Rows are points. The ring and each string are closed loops that go straight from each point to the next, and from the last back to the first. Before rounding, they use only three directions, however many columns there are. How many times does the string pass through the ring? Passing back the other way cancels.
In the rows, zero is written as 128.

Ring:
[[187 162 132 121]
 [173 189 128 110]
 [154 190 127 100]
 [124 171 129  86]
 [104 136 133  81]
 [105 108 136  84]
 [120  94 137  94]
 [150 100 137 109]
 [175 125 136 119]]
String, 14 rows:
[[151 149 132 104]
 [164 169 145 113]
 [174 184 149 117]
 [193 213 135 120]
 [189 214 117 113]
 [170 203 140 111]
 [153 177 150 108]
 [152 168 137 104]
 [156 168 117 100]
 [171 192  99  99]
 [180 214 120 109]
 [183 214 141 117]
 [174 190 147 116]
 [160 162 136 108]]
Times through: 1

Ring (7 x 9):
[[201 142  73  94 116 153 108 126 177]
 [167 183  87 118 122 147 108 114 159]
 [ 84 184 119 139 138 139 119 108 131]
 [ 46 148 130 134 146 139 125 113 122]
 [ 53  89 121 110 146 144 127 127 130]
 [131  61  95  80 132 152 122 139 162]
 [183  86  79  76 122 155 115 137 178]]
String, 18 rows:
[[197 143  40  96 111 155  95 126 164]
 [161 132  78 100 123 151 110 125 161]
 [163 133 124  99 130 147 127 125 176]
 [201 129 119  88 124 150 126 129 193]
 [243 114  40  73 106 160  99 136 190]
 [206 112  35  82 111 158  96 133 171]
 [162 118  55  95 120 153 102 129 156]
 [177 119  57  91 118 154 103 130 163]
 [143 129 129 103 134 145 129 124 169]
 [207 136 107  89 121 150 121 128 191]
 [190 143 132  96 127 147 129 124 190]
 [240 160  76  91 111 153 108 125 193]
 [223 160  33  96 106 156  92 124 171]
 [165 141  46 103 117 153  97 124 152]
 [142 139 119 107 132 146 124 122 164]
 [175 158 126 105 128 146 125 120 179]
 [224 175  88 100 114 150 110 120 187]
 [232 164  39  95 106 156  93 123 177]]
Times through: 3
String:
[[132 145 108 112 131 146 119 120 155]
 [135 151  60 114 123 149 100 119 140]
 [142 194  58 129 120 147  96 110 137]
 [139 221  70 140 121 144  98 104 136]
 [130 182  63 127 123 147  99 112 135]
 [129 165  61 121 123 148  99 116 136]
 [144 221  61 139 119 145  95 104 135]
 [154 221  91 136 123 143 106 105 149]
 [160 209 131 129 129 141 122 107 166]
 [144 163 123 115 131 144 123 117 163]
 [143 150  99 111 128 147 115 120 156]
 [157 156  69 110 121 149 104 120 153]
 [195 182  46 111 111 152  94 117 159]
 [217 200  52 112 108 151  95 114 169]
 [203 190  29 113 107 153  87 116 157]
 [170 169  48 113 115 151  95 118 150]
 [136 144  95 111 128 147 114 121 153]]
Times through: 1

Ring:
[[215 188 147  96 147 144 122 122 106 101 129 121 125 109]
 [176 215 138  95 139 139 127 155 106 106 122 104 124 100]
 [111 205 124 109 121 128 138 180 113 123 121  86 125  97]
 [ 55 166 120 130 105 117 150 182 123 144 125  78 125 102]
 [ 18 110 126 152  93 110 160 166 133 164 131  82 125 113]
 [ 20  46 137 170  90 108 164 128 140 176 141  98 126 129]
 [ 60  18 141 171  97 112 160  94 139 172 151 114 127 137]
 [120  24 140 161 111 120 150  71 133 156 156 127 129 137]
 [178  60 142 141 127 130 138  66 124 135 155 135 129 132]
 [221 133 147 111 144 141 126  88 111 110 141 133 127 120]]
String (10 x 14):
[[249 233 206  71 168 162 112 125  98  87 102 137 117 119]
 [213 177 205  93 155 153 122 109 107 106 110 139 118 128]
 [157 136 175 118 134 138 135 114 117 127 124 125 122 126]
 [152 124 107 129 121 125 138 118 119 127 150 107 130 109]
 [237 167  91 105 142 136 122 108 106  98 156 114 133  97]
 [239 198  92  95 145 138 119 125 102  91 149 109 132  92]
 [185 178  95 109 131 131 129 136 109 109 146 101 131  95]
 [142 150 136 120 126 130 137 134 117 126 133 107 126 112]
 [145 176 196 105 138 143 133 139 114 123 106 120 117 124]
 [211 234 181  79 155 152 119 145 101  95 106 121 119 110]]
Times through: 0

Ring:
[[192 134 126 129 112 148 118 116 136 115 135 115 136 142]
 [162 189  97 145 105 152 115 108 148 128 153 119 150 151]
 [120 201  90 150  98 146 119 116 157 140 168 120 160 149]
 [ 90 181 103 145  93 136 123 128 157 143 172 118 162 142]
 [ 79 118 140 126  92 122 130 147 147 137 162 114 154 127]
 [106  71 159 114  99 121 136 155 139 126 149 111 141 118]
 [157  58 159 111 109 130 136 148 132 114 135 110 129 120]
 [181  77 150 115 113 138 130 136 131 111 131 111 128 127]]
String (24 x 14):
[[171 112 118 129 114 146 135 134 143 121 145 114 135 130]
 [204  99 128 124 119 149 131 128 136 112 132 113 127 132]
 [210  95 155 115 113 142 115 119 124 103 119 112 126 138]
 [176 108 156 117 104 135 112 121 127 111 128 113 135 139]
 [160 112 132 125 108 140 128 132 139 120 143 114 138 132]
 [174  94 118 127 118 147 143 142 144 121 146 114 131 124]
 [194  61 133 118 123 145 146 146 137 112 135 112 122 118]
 [193  40 168 105 116 134 133 144 124 104 121 109 120 120]
 [162  74 169 109 104 128 121 136 126 111 128 110 132 129]
 [141 112 148 121 100 131 120 131 135 121 141 113 142 134]
 [147  77 179 107  98 123 116 135 124 112 128 110 135 130]
 [148  50 185 102 101 120 123 145 123 110 127 109 131 122]
 [138 100 157 117  99 128 120 134 133 119 139 112 141 132]
 [140  87 136 122 108 134 140 148 142 124 148 112 137 122]
 [146  37 146 112 115 132 155 165 140 120 144 110 126 107]
 [155   7 183  97 111 122 143 164 126 109 127 107 121 107]
 [155  44 188 100 103 121 124 145 121 108 124 108 128 122]
 [177  10 177  99 116 128 143 159 125 105 124 107 117 109]
 [174  49 139 115 120 139 150 155 138 115 138 111 123 113]
 [171  74 123 123 120 144 150 150 144 120 145 112 128 118]
 [199  55 151 112 119 141 137 141 130 107 126 110 121 121]
 [198  74 168 109 111 136 117 127 121 103 118 111 125 132]
 [172 105 158 116 104 134 113 123 127 111 129 112 135 138]
 [158 117 137 125 106 138 123 129 137 120 141 114 139 135]]
Times through: 3

Ring:
[[195 145 152  97 109  86 149  89 100 121 114 117 107 114]
 [164 200 123 126 132 112 149  51 104 121 133  93 113 126]
 [107 163 103 152 152 165 125  85 156 134 144 102 118 153]
 [ 81  76 140 148 136 180  90 147 185 127 130 135 115 148]
 [123  38 174 116 110 142  95 171 167 122 110 154 107 128]
 [180  71 171  90 100  98 128 144 130 125 104 145 104 117]]
String (13 x 14):
[[146 231 141 143 130 115 134  23  84  99 136  82 115 110]
 [135 173 160 138 121 124 116  65 105  99 127 104 113 111]
 [170 122 130 107 124 114 144 113 136 138 121 123 109 136]
 [216 130 130  82 114  80 169 106 114 144 113 123 106 129]
 [231 128 129  73 111  69 176 108 110 147 110 124 104 128]
 [171 128 137 107 121 110 142 106 127 132 120 121 109 130]
 [144 161 157 130 119 120 121  76 109 105 124 109 112 114]
 [149 192 147 133 124 116 130  53  98 105 129  97 113 114]
 [138 148 139 130 128 131 125  90 129 119 128 112 113 128]
 [175 158  97 111 140 118 163  91 137 152 132 108 112 150]
 [160 232  78 136 156 127 168  35 119 143 148  78 118 150]
 [137 242 102 151 150 135 147  23 107 120 148  74 119 135]
 [149 249 109 145 144 122 150  15  94 116 144  73 117 127]]
Times through: 1

Ring:
[[197 160 134 158 207 130 140 145 143 127 140  95 194 124]
 [196 220 130 183 219 145 141 148 138 131 157  89 172 131]
 [151 225 132 171 180 142 138 126 118 136 150 107 136 132]
 [ 82 147 157 117 109 114 133  90  99 131 122 150 115 123]
 [ 67 107 181  94  99 100 133  83 105 119 119 167 124 118]
 [110  88 177 100 132 100 136 103 125 114 120 150 163 116]]
String, 7 rows:
[[188  88 123 127 171 114 138 134 136 134 107 104 206 117]
 [244 142 102 167 225 134 142 163 150 138 126  69 226 123]
 [195 164 112 161 191 134 139 141 131 140 128  90 183 125]
 [155 152 134 142 165 125 137 123 123 133 128 113 163 124]
 [177 207 153 170 212 137 140 141 141 120 161 104 169 129]
 [213 146 145 156 224 126 142 153 156 118 144  94 213 122]
 [189  69 135 119 175 108 139 135 143 126 108 108 217 114]]
Times through: 1

Ring:
[[174 113 150 113 152 129  75 147 133 147 115 149 109 104]
 [153 162 155  95 153 133  78 139 133 146 119 156 106 100]
 [129 190 148  90 150 136  94 129 134 143 130 152 103 110]
 [103 201 138  93 142 138 120 116 135 136 143 141  99 129]
 [ 77 175 130 114 125 139 160 101 135 121 156 119  94 160]
 [ 74 137 130 134 115 139 179  97 134 113 158 106  93 176]
 [ 96  83 129 154 112 135 177 104 133 112 153  99  95 181]
 [125  60 125 156 121 131 155 118 134 121 144 105 100 169]
 [152  57 125 148 133 128 126 133 135 133 135 116 105 151]
 [175  78 136 130 147 127  91 146 135 144 122 136 109 122]]
String:
[[ 58 146  98 135 115 137 196  91 139 116 177  95  91 196]
 [108 133  86 124 137 129 146 119 142 139 164 112  99 168]
 [116 116 125 131 130 133 141 118 135 129 146 118 100 155]
 [101  89 153 149 112 138 167 105 129 109 140 108  96 166]
 [ 72  79 163 164  94 143 203  88 126  91 147  94  91 188]
 [ 48 124 138 149  98 143 213  80 131  96 165  92  88 197]
 [ 71 136 167 136 106 145 180  91 127 101 144 111  91 167]
 [100 130 162 129 120 140 150 107 129 114 136 122  96 149]
 [105 155 120 115 135 134 137 116 137 133 151 124  99 150]
 [ 83 175  94 112 134 134 155 108 141 134 169 115  96 168]]
Times through: 0
String, 27 rows:
[[ 56 215 135 101 124 143 166  92 135 119 161 123  91 159]
 [ 62 155 173 130 106 147 181  88 127 100 144 115  90 163]
 [ 87 126 169 136 111 143 166  99 127 106 138 116  94 157]
 [116 133 127 122 134 133 134 119 136 132 145 124 100 148]
 [ 93 139 101 126 129 133 159 110 139 130 163 110  96 171]
 [ 75 112 101 146 114 135 191  97 138 116 171  93  93 195]
 [ 75  72 127 166 100 137 205  92 132 101 161  86  92 201]
 [ 92  52 160 171  98 140 192  96 127  96 142  94  93 185]
 [109  64 173 160 106 140 168 105 126 102 130 108  96 163]
 [126 117 131 127 134 133 129 123 135 132 140 124 101 145]
 [137  98 108 132 139 128 127 130 138 139 146 119 103 152]
 [158  84  81 132 149 121 112 142 143 153 150 118 107 152]
 [184  37  97 147 148 120 101 151 140 150 135 119 110 144]
 [186  22 151 154 136 127 100 146 131 134 113 126 110 129]
 [166  62 163 141 134 131 105 137 129 130 114 132 107 125]
 [142  89 174 136 127 136 120 125 127 121 117 131 103 129]
 [153 126 119 113 151 128  96 139 138 149 135 137 106 126]
 [162 143 101 101 162 125  80 147 142 161 139 143 109 119]
 [143 134 131 113 146 131 104 133 136 142 133 137 104 127]
 [162 163 114  91 165 127  71 148 140 161 133 152 109 107]
 [173 196 150  71 171 131  42 153 136 163 113 175 111  75]
 [145 189 176  85 152 138  75 135 130 142 113 164 105  89]
 [122 165 188 105 134 142 109 119 127 124 117 149 100 111]
 [118 148 162 114 132 138 123 118 130 126 129 136 100 129]
 [120 150 137 112 138 135 122 122 135 134 139 133 101 135]
 [109 193 112  94 148 133 117 122 140 145 151 137 100 135]
 [ 80 249  89  75 151 134 128 113 144 149 170 136  97 144]]
Times through: 4

Ring:
[[144 168 109  74 119 146  95 115 133 135 160 191 131 137]
 [121 156  95  84 137 153  96 120 150 125 140 176 126 146]
 [ 85 135 104 111 178 141 113 154 151 135  89 121 105 159]
 [ 83 119 121 121 175 129 129 148 158 140  80  88  96 161]
 [111 118 138 110 137 121 135 116 162 142 110  91 103 152]
 [124 124 152 107 130 112 139 118 148 152 116  91 102 147]
 [118 134 162 114 154 102 141 155 117 171  96  84  93 147]
 [115 150 157 113 172 104 133 183  93 179  89 101  91 146]
 [132 164 132  91 145 126 111 151 108 159 128 154 112 140]]
String (22 x 14):
[[104 145 117 104 164 134 114 152 134 145 104 131 107 151]
 [ 84 144 105 112 190 139 111 174 133 143  82 127 102 158]
 [ 50 135  93 129 228 144 112 201 139 140  46 106  91 170]
 [ 82 129  97 111 173 147 112 142 166 126  92 121 107 161]
 [110 126 104  97 130 146 114  98 182 118 129 132 119 152]
 [ 63 105 125 136 196 123 140 163 162 143  52  55  85 168]
 [ 73 108 139 136 189 114 145 165 150 153  56  50  83 164]
 [ 90 130 139 123 183 116 134 172 127 160  73  83  90 157]
 [119 138 130 100 140 127 122 128 143 145 120 123 110 147]
 [133 134 132  92 115 129 122 100 157 138 140 129 117 144]
 [109 130 139 111 153 119 131 140 140 152 101  98 100 151]
 [ 96 130 140 119 174 116 134 163 131 158  81  87  92 155]
 [131 135 127  92 116 132 120  99 159 135 141 132 118 144]
 [132 121 122  90  99 136 123  70 187 121 151 126 123 146]
 [ 53 101 126 143 207 121 143 173 162 145  39  43  79 171]
 [ 33 112 122 154 248 119 139 221 134 158   7  41  69 176]
 [ 72 132 124 128 206 124 127 191 127 156  56  86  87 162]
 [121 143 111  91 132 142 109 114 155 131 134 149 120 147]
 [132 153  84  72 111 164  89  85 173 109 167 195 139 143]
 [125 160  80  75 126 166  85 104 162 112 157 200 136 145]
 [ 99 159  90  95 171 154  94 155 136 131 112 169 117 152]
 [ 82 147 114 117 200 132 115 190 119 153  72 118  96 158]]
Times through: 2

Ring:
[[166 163 140 106 153 133 101 188 126 171 156  93 152 129]
 [153 216 137 103 178 124 109 162  83 142 146 108 123 109]
 [134 188 139 118 155 131 126 133  92 132 135 142 118 102]
 [123 118 135 137 113 141 136 125 129 146 126 166 127 111]
 [133  68 110 143  94 142 124 150 155 179 122 159 134 133]
 [155  86 115 128 111 139 107 182 158 192 138 122 149 142]]
String, 22 rows:
[[145 168 163 115 144 140 124 151 122 144 153 122 148 110]
 [144 167 135 117 148 132 118 153 109 150 140 128 130 114]
 [139 196 117 115 165 122 116 143  79 139 128 137 104 107]
 [123 209 136 120 163 127 133 113  70 115 126 158 100  90]
 [118 170 138 130 140 134 139 110  94 123 124 169 109  96]
 [125 142 118 133 130 133 129 127 107 144 120 164 110 110]
 [135 133 110 129 130 131 119 146 115 159 123 149 116 120]
 [134 119 111 132 122 134 121 145 123 162 123 152 120 122]
 [120  62  99 151  88 140 131 131 147 171 108 182 117 128]
 [122  29  98 157  70 146 131 138 169 184 110 182 129 136]
 [136  68 135 140  91 149 128 151 168 175 134 151 152 131]
 [142  93 141 132 106 146 123 158 158 171 141 138 153 128]
 [146  78 141 133  99 148 121 166 170 180 144 133 161 134]
 [148 125 116 124 130 134 111 167 130 172 134 129 133 129]
 [161 104  87 123 128 128  93 195 138 200 130 113 131 148]
 [173 107 120 115 128 136  93 208 156 202 152  90 161 149]
 [170 131 163 110 133 145 106 195 159 180 169  87 179 134]
 [164 151 166 109 141 143 111 182 144 166 166  95 170 125]
 [155 158 137 113 147 134 109 171 121 163 147 112 142 123]
 [154 170 113 112 157 125 103 172 103 164 137 115 123 124]
 [168 249 124  90 203 114  92 183  64 148 150  84 117 114]
 [159 247 138  94 197 119 103 167  67 136 150  97 120 105]]
Times through: 3

Ring (8 x 14):
[[135 144 137  91 145 126 120 143 117 115  75 137 137 145]
 [ 76  98  99 125 160 105 187 149  79 128 117  93 163 210]
 [ 67  95  88 141 149  86 206 153  74 137 157  75 171 217]
 [ 94 120 112 139 123  81 178 142 100 140 176  91 159 168]
 [119 138 148 125 107  94 136 117 128 136 161 127 138 112]
 [148 157 189 102  98 118  86  91 158 127 123 171 113  55]
 [173 175 197  79 106 135  58  99 167 116  81 188 105  46]
 [171 173 174  76 122 135  73 123 151 112  68 171 116  82]]
String:
[[116 134 135 119 123 100 143 131 117 131 140 120 143 137]
 [101 119 154 120 124 111 137 103 122 132 131 138 134 119]
 [109 128 171 128 100 101 127  87 139 139 163 146 127  84]
 [106 121 176 116 115 119 119  82 137 132 126 159 122  88]
 [127 141 155 109 118 111 120 116 131 127 123 141 131 110]
 [169 179 167  98  96 106  89 126 154 125 132 151 123  74]
 [179 184 198  88  89 121  60 100 173 122 113 182 106  33]
 [154 164 152  99 114 109 106 135 138 123 118 141 131 105]
 [141 149 179  96 116 127  92 100 147 122  98 168 117  79]
 [153 161 163  94 116 119  96 122 142 120 102 154 124  94]
 [203 202 179  69 105 128  52 135 166 110  77 174 112  59]
 [208 204 189  59 111 141  38 128 171 105  51 189 105  50]
 [203 200 168  62 119 134  56 147 157 105  56 170 116  81]
 [160 168 138  91 126 113 108 153 129 117  98 133 136 127]
 [149 159 136  94 131 114 116 150 124 118  97 131 138 135]
 [154 163 122  89 140 115 120 168 116 114  86 122 144 154]
 [127 141 132 106 133 110 133 141 116 123 111 125 142 144]
 [104 119 144 110 139 119 138 116 114 125 104 136 137 140]
 [ 73  91 115 116 167 121 173 132  84 124  90 114 153 196]
 [ 53  77  80 128 180 108 210 157  59 127 105  80 172 247]
 [ 48  74  81 136 173 101 216 152  60 131 123  77 173 243]
 [ 36  63  99 141 167 105 211 126  67 135 128  91 166 222]
 [ 92 111 128 122 139 107 160 126 103 130 126 117 148 161]
 [ 94 115 115 126 138  98 169 140  97 132 138 103 155 174]
 [ 68  92 123 135 142 102 179 118  93 136 142 108 153 173]
 [ 54  86  90 155 140  76 217 143  74 145 185  69 173 212]
 [ 85 117  75 154 126  58 213 175  78 146 209  51 180 214]
 [115 142  94 138 116  66 180 172  98 140 193  72 167 180]]
Times through: 1

Ring:
[[134 170 156  88 139  98 151 108 155 131 112 132 150 185]
 [121 189 158  82 135 110 143  89 162 170 110 122 140 185]
 [107 188 146  92 128 131 127  77 162 214 115 107 128 164]
 [110 166 134 111 126 141 119  84 153 216 120 102 128 143]
 [124 125 118 137 127 143 116 107 138 189 128 103 135 118]
 [139  85 106 152 130 132 124 140 127 139 139 115 140 105]
 [148  68 104 149 133 114 137 164 125  96 148 129 140 109]
 [152  68 109 141 136 102 146 172 128  74 150 138 141 120]
 [154  92 125 122 140  88 157 165 135  62 140 146 148 146]
 [148 136 146 101 141  89 157 135 146  89 121 142 154 174]]
String:
[[124 143 133 108 132 116 137 116 150 156 130 122 132 150]
 [104 176 137  94 126 130 128  88 163 210 128 110 116 154]
 [ 92 184 133  97 122 146 116  73 165 249 128  98 109 145]
 [102 165 126 120 122 157 106  75 152 248 122  90 122 128]
 [127 135 123 143 127 153 108  92 133 205 113  95 148 120]
 [140 120 124 144 132 138 119 110 129 164 114 107 157 125]
 [135 117 122 132 131 127 128 122 136 150 127 116 143 129]
 [129 112 117 127 130 121 132 132 141 145 141 121 130 126]
 [130  78  98 141 128 122 131 155 134 130 159 123 119 103]
 [148  42  89 164 130 119 132 178 119  92 161 127 133  87]
 [160  36  94 166 135 111 138 185 114  66 154 134 146  95]
 [156  85 119 145 137 112 138 151 123  93 129 129 159 126]
 [144 102 122 126 135 106 143 147 136 105 137 132 143 137]
 [137 101 120 114 135  96 152 158 144  94 150 140 128 140]
 [143  94 121 108 137  81 164 173 145  63 156 152 127 148]
 [163  93 134 108 145  66 174 179 138  21 141 162 153 166]
 [164 118 147 107 146  75 167 154 138  46 120 153 168 178]
 [155 136 149 112 142  96 151 127 138  93 108 136 169 172]
 [139 142 142 107 137 105 146 121 146 124 120 130 149 163]
 [129 155 144  94 136 102 148 116 155 136 125 131 138 170]
 [116 191 158  69 135  98 153  98 170 157 120 132 129 193]
 [109 223 170  58 134 106 147  71 176 191 106 123 132 206]
 [115 214 166  78 134 121 134  64 165 204  96 112 145 192]
 [124 174 148 102 133 125 131  87 152 183 108 113 146 165]]
Times through: 4

Ring:
[[156 188 100  91  84 133 127 133 125 112  97 142 118 127]
 [142 204 113  87 100 121 130 142 134 108  96 124 120 118]
 [120 190 142 107 132 110 143 157 140 114 116 105 125 124]
 [101 136 161 144 162 112 158 172 143 127 147  95 129 144]
 [ 99  82 156 170 170 126 165 178 142 138 166  99 131 162]
 [105  56 147 180 164 137 166 175 138 143 172 109 130 171]
 [128  54 130 177 135 150 159 157 123 145 166 135 125 178]
 [144  82 120 161 113 150 150 142 114 140 151 150 121 172]
 [160 144 104 120  86 144 135 129 114 125 118 155 117 149]]
String, 22 rows:
[[123 107 139 153 137 132 154 157 129 134 149 122 125 158]
 [117  67 118 157 143 146 154 172 143 135 152 115 129 160]
 [108  27 119 176 158 153 161 182 148 143 167 110 132 170]
 [ 96   7 150 206 179 146 175 184 140 154 193 107 133 187]
 [ 99  52 177 202 177 128 176 172 127 152 191 110 130 184]
 [107  95 181 184 165 118 170 161 122 145 177 114 127 174]
 [120 116 142 149 140 128 154 159 131 132 147 118 126 154]
 [109  90 117 140 149 138 151 179 155 127 140 100 131 145]
 [ 96 105 141 145 167 124 157 185 157 127 147  87 132 143]
 [ 85 149 183 148 183  98 164 181 149 126 152  77 132 140]
 [ 93 191 209 147 176  82 165 163 130 126 153  88 127 141]
 [115 167 170 139 146 106 155 154 127 126 142 110 124 144]
 [126 136 133 133 130 127 148 156 133 126 134 119 125 145]
 [117 139 119 118 135 128 144 168 150 118 122 104 128 132]
 [105 155 132 115 149 117 146 176 157 115 122  89 129 125]
 [ 95 166 168 131 167 101 156 175 149 121 138  83 130 132]
 [ 87 160 202 157 184  90 168 172 137 130 160  83 129 146]
 [ 82 112 174 160 189 109 167 188 153 132 162  77 134 148]
 [ 86  78 153 166 183 125 166 192 157 135 164  82 134 154]
 [ 81  51 171 192 195 125 176 192 149 145 185  85 135 171]
 [ 98  72 184 196 178 121 175 170 127 149 187 107 129 179]
 [113  92 165 177 156 125 165 160 124 143 170 118 126 171]]
Times through: 3

Ring:
[[204 156 117 154  96 108 116 144 128 122 104 107 101 133]
 [192 183  67 175  86  89 118 134 104  96  80  87 111 128]
 [151 184  56 172  99  79 119 122  97  82  72  84 110 114]
 [104 164  75 154 125  80 118 111 104  84  79  96 104 100]
 [ 69 129 103 131 151  91 114  97 117 104  97 125  99  97]
 [ 65  75 142 102 171 118 107  82 139 152 131 175  98 115]
 [ 98  61 168  96 166 133 105  92 153 174 147 187  96 129]
 [140  78 180 104 149 135 108 116 158 171 146 171  92 132]
 [185 121 160 129 118 123 113 141 148 146 127 134  93 133]]
String, 24 rows:
[[119  71 115 115 148 129 102  74 132 176 136 190 113 147]
 [ 89  25 147  87 175 147  96  56 149 208 162 230 111 152]
 [ 75  28 190  76 186 146 101  78 164 197 165 216  94 132]
 [ 87  58 203  84 177 135 107 106 166 171 153 182  84 116]
 [100  35 202  79 177 149 102  93 170 198 167 209  91 135]
 [136  42 159  97 155 149  99  81 154 206 161 214 107 158]
 [145  97 125 125 133 123 107 101 135 159 128 163 107 140]
 [148 108 133 127 131 119 110 113 137 148 124 149 102 133]
 [188  99 129 130 117 131 106 111 139 171 133 164 109 156]
 [225 117 152 136 103 132 111 141 148 164 133 144 101 154]
 [234 150 182 140  97 121 119 180 156 132 121 102  84 129]
 [166 149 166 135 120 107 120 160 146 112 110  99  83 106]
 [156 137 128 139 120 107 115 130 132 123 109 120  97 121]
 [179 133  91 150 107 111 110 112 119 138 108 135 113 144]
 [230 148  89 163  84 114 112 129 119 140 107 124 115 157]
 [245 159 137 156  83 116 117 163 138 131 111 104  98 143]
 [179 147 187 131 119 112 121 171 155 116 116  98  78 107]
 [139 130 151 128 132 109 116 135 141 122 114 120  89 111]
 [160 111 109 136 122 119 108 104 128 151 120 153 110 144]
 [172  85 129 124 126 135 104  99 139 179 139 178 111 158]
 [151  55 195  94 152 149 104 110 168 196 162 194  94 146]
 [116  49 221  80 171 147 106 115 177 188 164 191  83 127]
 [109  20 176  81 173 156  96  71 162 218 172 232 104 155]
 [108  47 143  99 162 140  99  71 146 193 152 209 109 149]]
Times through: 2

Ring, 6 rows:
[[106 127 141 110 106 159  94 152 121 172 186  97 148 107]
 [125 122 131 104  96 116 112 127  94 146 164  82 136 133]
 [139 124 114 119 126  92 139 100  96 110 108 116 140 160]
 [145 126 104 140 168 113 152  99 135 101  64 164 151 161]
 [150 119 113 139 175 166 136 129 184 135  76 166 151 130]
 [128 119 134 124 143 197 104 161 182 177 143 133 150  98]]
String (26 x 14):
[[168 111 109 132 170 157 145 123 187 130  64 156 141 136]
 [162 121  98 153 202 148 159 108 189 106  28 197 155 152]
 [133 131 109 146 177 137 142 113 151 115  74 176 160 147]
 [144 123 112 144 182 170 136 130 186 134  74 177 156 130]
 [164 107 120 137 186 227 124 161 247 170  80 172 147  97]
 [162 103 128 122 157 220 114 167 228 183 112 137 138  91]
 [154 106 131 118 146 211 110 165 210 182 126 127 138  93]
 [146 106 139 118 147 242  95 185 231 205 146 129 142  72]
 [107 127 142 125 138 208  90 172 175 189 169 133 158  87]
 [104 133 134 124 129 159 103 145 130 159 159 126 157 115]
 [131 120 128 118 129 156 114 140 145 155 138 118 144 119]
 [124 117 141 107 110 181  95 162 152 184 176  95 140  97]
 [126 119 135 111 115 160 105 147 139 166 160 102 141 112]
 [114 119 147  97  85 163  87 160 120 186 204  69 137  99]
 [100 127 147  94  70 131  87 147  79 173 218  58 139 112]
 [106 133 130 114 106 110 112 122  82 138 163 100 148 138]
 [131 121 127 115 122 138 118 131 126 146 139 110 142 128]
 [140 116 128 110 117 143 117 134 134 151 140 101 136 125]
 [113 135 120 122 120  93 127 107  79 117 134 117 150 154]
 [123 131 117 116 112  72 135  95  64 106 127 105 142 166]
 [121 133 116 125 130  94 133 103  88 111 117 127 150 158]
 [152 113 119 116 131 135 131 124 142 137 111 115 135 136]
 [157 115 111 121 140 115 143 108 132 117  88 126 136 152]
 [144 119 119 122 140 137 130 123 142 135 109 128 142 136]
 [127 130 115 131 145 115 135 110 116 117 104 142 152 151]
 [149 115 119 122 144 150 129 129 157 141 106 130 141 130]]
Times through: 2
String, 24 rows:
[[135 120 124 123 141 159 120 137 154 150 123 131 146 122]
 [158 103 132 118 148 223 108 171 223 189 126 128 137  87]
 [142 111 135 129 165 244 101 181 238 197 129 151 150  77]
 [122 127 127 135 159 185 113 149 176 160 123 155 158 110]
 [124 128 122 128 141 141 122 128 134 138 123 136 152 132]
 [152 110 125 123 151 189 119 150 194 165 112 135 141 108]
 [175 102 117 135 186 220 131 156 249 165  69 168 142 102]
 [144 127 104 151 191 144 149 111 169 111  52 189 159 149]
 [128 135 107 143 166 109 146 100 121 101  77 167 159 161]
 [140 120 120 124 141 141 128 126 143 137 111 131 144 134]
 [160 117 105 128 154 110 152 100 136 106  69 142 139 160]
 [145 129 100 131 145  60 161  74  82  77  67 140 144 187]
 [126 136 106 128 133  56 150  78  62  82  93 131 148 183]
 [123 131 118 125 132 108 130 110 102 120 119 128 149 150]
 [152 113 119 112 123 122 132 118 128 133 115 106 132 141]
 [153 116 114 112 121  96 141 103 106 115 105 105 131 157]
 [136 131 104 125 131  52 155  75  65  80  86 125 143 186]
 [118 141 104 137 144  59 151  77  64  79  87 147 156 185]
 [145 133  92 143 166  57 171  65  89  63  41 166 151 196]
 [166 111 110 127 159 144 144 118 169 127  73 144 137 141]
 [159 110 118 123 151 164 131 134 178 146  96 135 138 125]
 [177 108 106 143 196 188 148 132 228 136  41 183 145 127]
 [159 114 112 145 194 199 136 142 225 147  62 185 153 117]
 [122 132 118 140 165 153 126 128 152 134 103 164 161 132]]
Times through: 4
